Each row of a before or after table is a point. One or more steps were done to the points. Then noise was added and the rows were shuffled. The steps act on columns, c1 being the first. Write out the steps. A step turns or swaps two columns, mirrors them in a line or flattens them onto one, adds a multiple of one to another, or multiplies or shifts one. Angles are multiples of 10 degrees, from the lower column toward the higher: turns from -170 to 170, lines from 10 to 170 but not 90. Use the fewest steps. Two steps may share a column if one is a turn and the other turns, adds or multiplies; they go together, in the order done. Otherwise the lowest column goes first.

Before:
[[ 0.48  0.22]
 [ 0.41 -0.33]
 [-0.19  0.05]
 [-0.20 -0.39]
 [ 0.15 -0.08]
 [-0.10 -0.18]
 [-0.07  0.37]
 [-0.55  0.11]
 [ 0.09 -0.55]]
After (9 x 2):
[[ 0.82  0.20]
 [ 0.37  0.46]
 [ 0.22  0.64]
 [ 0.91  0.87]
 [ 0.30  1.01]
 [ 0.17  0.24]
 [ 0.53  0.47]
 [-0.16  0.69]
 [ 0.49 -0.04]]
Steps: shift c1 by 0.40; shift c2 by 0.60

Before, 11 rows:
[[-0.28 -0.47  0.03 -0.13]
 [ 0.34  0.28  0.20  0.65]
 [ 0.44  0.41  0.14  0.29]
 [ 0.07 -0.08  0.02  0.45]
 [ 0.20  0.10  0.15  0.66]
 [ 0.31  0.44  0.20  0.12]
 [ 0.24  0.09  0.11  0.06]
 [ 0.15  0.08 -0.35  0.18]
 [ 0.12 -0.63  0.19 -0.30]
 [-0.15  0.26 -0.04  0.39]
 [ 0.07 -0.22  0.49 -0.34]]
After, 11 rows:
[[-0.03 -0.27 -0.33  0.38]
 [-0.35 -0.05 -0.26  0.30]
 [-0.17 -0.53 -0.12 -0.10]
 [-0.34 -0.59 -0.14 -0.07]
 [-0.18 -0.16 -0.19 -0.07]
 [-0.52 -0.51 -0.11  0.31]
 [-0.52 -0.29 -0.17  0.36]
 [ 0.10  0.54 -0.27  0.08]
 [ 0.13  0.25  0.18 -0.33]
 [-0.14 -0.13 -0.67  0.03]
 [-0.10  0.64 -0.10 -0.29]]
Steps: turn c1 and c4 by -40 degrees; turn c1 and c2 by -160 degrees; shift c3 by -0.30

Before (8 x 8):
[[ 0.23  0.24 -0.09 -0.11 -0.15 -0.10 -0.17  0.10]
 [ 0.13  0.03 -0.15 -0.11  0.18  0.20 -0.11  0.06]
 [-0.09  0.19 -0.02 -0.08  0.08 -0.16 -0.27  0.01]
 [-0.04 -0.53 -0.16  0.04 -0.10 -0.14 -0.22 -0.01]
 [-0.04  0.17 -0.15  0.21 -0.06 -0.11  0.06 -0.24]
 [ 0.11  0.23  0.07  0.97  0.12  0.56 -0.10 -0.03]
 [-0.17 -0.02 -0.03 -0.11 -0.18 -0.06  0.01  0.10]
 [ 0.05  0.19  0.10 -0.12 -0.13  0.07 -0.17 -0.21]]
After (8 x 8):
[[-0.08  0.11 -0.17 -0.13  0.17 -0.27 -0.23  0.04]
 [ 0.16  0.18 -0.24 -0.16 -0.06  0.30 -0.14  0.08]
 [ 0.10  0.04  1.27  2.05  0.03  0.91 -0.25 -0.01]
 [ 0.26 -0.10 -0.23 -0.19  0.21 -0.15 -0.21  0.10]
 [ 0.07 -0.11 -0.03 -0.36  0.21  0.10 -0.21 -0.23]
 [-0.02 -0.17  0.11  0.50  0.02 -0.16 -0.09 -0.22]
 [-0.15 -0.12 -0.18 -0.20  0.14 -0.10  0.08  0.10]
 [-0.06  0.29 -0.09  0.13  0.22 -0.21  0.41 -0.01]]
Steps: turn c5 and c7 by 130 degrees; turn c2 and c7 by -120 degrees; multiply c4 by 2.5; turn c3 and c4 by -30 degrees; multiply c6 by 1.6

Before (12 x 12):
[[ 0.11 -0.05 -0.05 -0.04  0.13  0.32  0.43 -0.35  0.25 -0.10 -0.14 -0.47]
 [-0.20  0.42  0.17 -0.17  0.48  0.11  0.32 -0.24  0.07 -0.15 -0.04  0.15]
 [ 0.12 -0.23  0.00  0.28  0.08  0.39 -0.27 -0.03 -0.03  0.15  0.29 -0.12]
 [-0.40  0.19  0.06 -0.02 -0.17  0.27  0.03 -0.09 -0.04  0.00 -0.39  0.23]
 [-0.15 -0.65  0.07 -0.07  0.04  0.18  0.12  0.05 -0.36  0.29  0.18  0.26]
 [ 0.34 -0.10 -0.46 -0.12  0.20 -0.09  0.03 -0.27 -0.06  0.08 -0.19 -0.59]
 [-0.30  0.17  0.24 -0.46  0.03 -0.03 -0.24 -0.02 -0.10 -0.24  0.50 -0.06]
 [ 0.23 -0.41 -0.36  0.29  0.10 -0.07  0.01  0.18  0.27 -0.08 -0.34 -0.28]
 [-0.18  0.13  0.19 -0.39  0.19 -0.08  0.14 -0.60  0.23 -0.08 -0.26  0.24]
 [-0.23  0.36  0.43  0.41 -0.38 -0.21 -0.40  0.44  0.00  0.24  0.57 -0.19]
 [ 0.42 -0.48  0.01  0.16 -0.02 -0.01 -0.07  0.03 -0.34 -0.12 -0.01 -0.19]
 [ 0.39 -0.30  0.04  0.06 -0.12  0.28 -0.15  0.38 -0.02  0.33  0.02 -0.19]]
After:
[[-0.13 -0.06 -0.15  0.41  0.12 -0.55  0.16 -0.14  0.14 -0.09 -0.24  0.47]
 [ 0.10 -0.37  0.12 -0.12  0.39  0.57  0.18 -0.51  0.00  0.35  0.03  0.09]
 [-0.03 -0.85  0.22  0.09 -0.15  0.28 -0.25 -0.28 -0.21  0.31  0.34 -0.13]
 [ 0.03 -0.62  0.03 -0.02  0.42 -0.11  0.26  0.04 -0.31 -0.13  0.17  0.03]
 [-0.07 -0.29 -0.01 -0.13  0.12 -0.02  0.38 -0.42  0.13  0.15  0.25 -0.14]
 [-0.04  0.23  0.73 -0.37 -0.31 -0.25 -0.19  0.10  0.18 -0.25  0.47  0.27]
 [-0.47  0.56  0.50  0.24 -0.20 -0.38 -0.30  0.04  0.03 -0.15 -0.07  0.06]
 [ 0.38  0.47  1.26 -0.22 -0.22  0.73  0.51 -0.05  0.30  0.23  0.50 -0.19]
 [ 0.18  0.26  0.18  0.02 -0.39 -0.18 -0.17 -0.25 -0.22  0.01 -0.30 -0.14]
 [-0.08 -0.53 -1.08  0.11  0.24  0.12  0.38  0.04  0.06 -0.07 -0.44  0.05]
 [-0.20 -0.13 -1.38 -0.03  0.33 -0.14  0.29  0.17 -0.13  0.08 -0.15  0.52]
 [-0.19  0.17  0.58 -0.01 -0.19 -0.62 -0.47  0.30  0.08 -0.08 -0.37  0.07]]
Steps: turn c1 and c5 by 90 degrees; multiply c2 by 1.3; multiply c3 by 3; turn c4 and c7 by -70 degrees; turn c7 and c12 by 140 degrees; add 1 times c10 to c8; turn c6 and c8 by -110 degrees; turn c9 and c11 by -30 degrees
